Each row is a point. Examples show where two turns around zero, p and q, send a point. Where does a point land after both, in the order given? Backwards means that the second turn is done in reverse. Each puzzle has new turns, and all numbers are rounded.

Turn p:
[-1.50 -0.68] -> [-1.38 -0.90]
[1.44 0.84] -> [1.29 1.05]
[-1.65 -0.35] -> [-1.58 -0.60]
[-0.91  0.26] -> [-0.94  0.12]
[ 2.61 -0.07] -> [2.59 0.33]
Turn q:
[ 0.31 -0.66] -> [ 0.69 -0.25]
[1.02 2.07] -> [-0.75  2.18]
[-1.33 -1.41] -> [ 0.06 -1.94]
Where do these land?
p, then q: [-0.87  1.41] -> [-1.65  0.13]
q, then p backwards: [ 1.74 -1.28] -> [2.16 0.00]
p, then q: [ 0.20 -2.27] -> [ 1.95 -1.17]
p, then q: [-0.02  1.08] -> [-0.88  0.62]
q, then p: [-1.05  1.06] -> [-1.47 -0.23]

Turn p:
[-0.14 -1.23 -0.65 -0.30] -> [-0.69 -0.84  0.81  0.45]
[-1.10  1.00 -2.30  0.26] -> [-2.37  1.33 -0.36  0.26]
[-1.01 -1.64  0.71  1.42] -> [0.76 0.43 2.16 0.89]
[ 2.68  2.28  1.13 -0.58] -> [ 1.67 -0.38 -3.28 -0.55]
[-0.42 -0.41  1.10 -0.80] -> [ 0.62 -0.54  0.66 -1.04]
Turn q:
[-1.40 -0.03  1.55 -0.02] -> [ 0.21 -1.99 -0.47  0.35]
[-0.31  2.41 -1.90  1.11] -> [-2.82  0.82  1.28  0.69]
[-1.23 -0.34 -0.27  0.28] -> [-0.68 -0.44 -1.03  0.22]
[ 2.37 -0.31 -0.92 -1.70] -> [ 1.11  1.91  0.98 -1.90]
[ 0.57 -1.72  1.53  0.33] -> [ 2.17 -0.29 -0.74  0.64]
Where do these land?
q, then p: [ 0.15 -1.98  1.35 -0.94] -> [-0.51 -1.83 -1.29  1.18]
q, then p: [ 0.14  1.41 -1.21 -1.34] -> [ 0.01 -0.10  0.54 -2.23]
p, then q backwards: [-1.28  0.59  0.60  1.47] -> [ 1.90 -0.15 -0.89  0.24]
q, then p backwards: [ 0.81 -1.88 -0.46 -0.59] -> [0.25 1.72 1.23 0.46]
q, then p backwards: [ 1.85  0.72  1.17 -0.83] -> [-1.04 -1.19  1.85  0.29]
p, then q: [-1.67  1.15 -1.45  2.24] -> [-2.21 -1.50  1.69  1.12]

Turn p:
[ 0.68  1.64  1.02 -1.10 -0.43 -0.86 -5.09 -1.15] -> [ 2.01  1.91 -2.06 -2.25 -0.45 -0.17  0.49 -4.01]
[ 1.76 -1.03  0.22  1.74  0.74 -0.63 -1.42  0.50] -> [-0.41 -0.14  0.65  0.22 -2.63 -0.23  0.74 -1.51]
[-1.05  0.71 -3.09 -0.19  1.37  0.65  1.18  0.54] -> [-2.45 -1.88 -0.61 -0.22  1.50 -1.38 -0.76  0.67]
[1.03 4.27 1.22 1.38 0.13 1.01 1.00 0.02] -> [-1.79  1.80 -0.15 -1.06  1.45  0.77  3.76  0.55]
[-0.16 -1.94 -0.45 -0.78  0.02  1.13 -0.32  0.53] -> [ 1.13 -1.58  0.23 -0.42 -0.76 -0.60 -0.95  0.64]
[-1.36 -0.70  1.18 -1.17  0.56 -0.53 -0.82  0.83] -> [ 1.30 -0.97  0.44 -0.27  0.61  1.36 -0.88 -1.08]
[-0.63  0.04 -0.18  1.56  0.50 -0.04  0.35 -0.66] -> [-1.25  0.66  1.21 -0.15 -0.04 -0.26 -0.35 -0.01]
[-0.24 -0.19  1.01 -1.02 -1.03  0.50  0.21 -1.17] -> [ 1.69  1.01  0.04 -0.05  0.63 -0.11 -0.20  0.75]
[-0.60 -0.37  0.38  0.30 -3.69 -0.50  1.95  0.24] -> [ 0.24  1.69 -0.94  0.99 -0.51  1.81 -1.15  2.97]
[ 0.74 -0.31 -1.00  0.64  0.50  0.22  1.99 -0.19] -> [-1.21 -0.44  0.53  1.28 -0.03 -0.97  0.40  1.29]
[-0.16 -2.12 -0.32 -1.35  1.33 -0.95  0.97  0.52] -> [ 0.73 -2.06  0.66  1.94  0.20 -0.22 -1.09 -0.27]
Turn q:
[ 1.54  1.33 -0.54 -1.90 -0.51 -0.11  1.28 -0.61] -> [-0.47 -0.59 -0.78 -0.56  0.87 -0.49  0.81  2.68]
[-0.69 -1.20 -0.15  0.21 -1.64 -0.39  1.16 -0.79] -> [ 1.43 -1.65  0.65  0.95  0.64 -0.51  0.11 -0.11]
[ 1.92  2.41  0.42 -0.25 -0.15 -1.86 -0.27 -1.77] -> [ 0.32 -0.81 -2.02 -1.93 -1.46 -0.67 -0.65  2.21]
[-2.02 -2.29  2.83  1.76 -0.39  1.80  1.74  1.89] -> [-0.35  0.29  0.55  4.43  1.02 -0.41 -1.63 -2.54]
[ 1.38 -1.40 -1.94  1.37  1.02  0.30 -1.27 -0.22] -> [ 1.76  2.29  1.41 -1.05 -0.71  0.13  0.55 -0.15]
[-0.31  0.54 -0.46 -0.49  2.38 -0.05 -0.97 -1.21] -> [-0.95  0.89 -0.07 -2.28 -0.25 -1.13  0.25 -0.78]
[-2.27 -1.04  1.75  1.01 -2.75  1.54  1.07  0.30] -> [-0.13 -2.18  1.07  3.71 -0.26 -0.19 -0.33 -1.25]
[ 0.11 -0.73  0.06 -1.05  0.79 -0.91 -1.35  0.96] -> [-0.42  0.51  0.46 -1.32  0.72  1.38 -0.96 -0.34]
[ 0.22  1.09 -0.29 -0.99  0.99  0.99 -1.80  1.25] -> [-2.08  1.25  0.26 -0.88 -0.56  1.35  0.44  0.15]
[ 0.12  1.29 -1.68  0.34  0.25 -1.32  0.40  0.21] -> [ 0.90  0.01 -1.54 -1.05 -0.03  0.56  1.41  0.13]
Where do these land?
p, then q: [-1.84  1.70 -1.34  1.33  0.70  0.21 -1.51 -1.15] -> [-1.94 -1.68 -0.18 -2.44  0.35 -0.48  0.25 -0.98]
p, then q: [ 1.93 -0.91  1.71 -1.56  1.44  2.32  0.19 -2.71] -> [ 1.59  0.65 -2.85 -0.30  1.23 -0.39 -2.67  2.19]
q, then p: [ 0.67  0.50  1.69 -0.70  0.76 -1.87  0.82 -0.16] -> [-0.32 -1.42 -1.20 -0.58 -0.37 -0.90 -1.04 -1.70]
q, then p: [-1.93 -1.81 -0.14 -0.89  2.25  0.38  1.16  1.54] -> [-0.73  0.66  2.09 -0.01  2.36 -1.62  0.42 -1.74]
p, then q: [ 0.13  0.75  0.28 -0.15  2.03 -1.17 -0.85  1.35] -> [ 0.48 -0.46  1.25  0.07  0.31 -2.50  0.10 -0.60]
p, then q: [ 1.45 -2.17  0.07  0.71 -1.91 -0.21 -0.89 -0.48] -> [ 0.99 -1.17 -0.05  0.77 -1.59  1.79  0.15  1.83]
p, then q: [-0.62 -0.44 -0.78  0.49  0.20 -1.77 -1.32  0.68] -> [ 0.09 -1.02  1.63 -0.61 -1.40 -0.57  0.51 -0.44]
q, then p backwards: [-0.15  1.80  0.12 -1.81 -1.67 -0.63  1.10  1.55] -> [-0.16  1.22 -0.73 -0.93 -0.43 -0.17  1.92  2.56]
p, then q: [ 0.90  1.09 -1.95  1.67 -1.30  0.11 -0.71 -0.58] -> [-0.10 -2.16 -0.86 -0.60  0.15  1.27  1.85 -0.52]
q, then p: [-1.36 -2.00 -0.44  0.56 -0.57  0.31  2.23 -0.30] -> [-0.69  0.65  2.03  1.77 -0.90 -0.85  0.95 -1.11]
q, then p backwards: [ 0.82  1.50  0.79  0.34 -1.94  2.31 -0.21  0.27] -> [ 1.65 -1.13 -0.52  1.55 -0.65 -0.61  2.15  0.88]
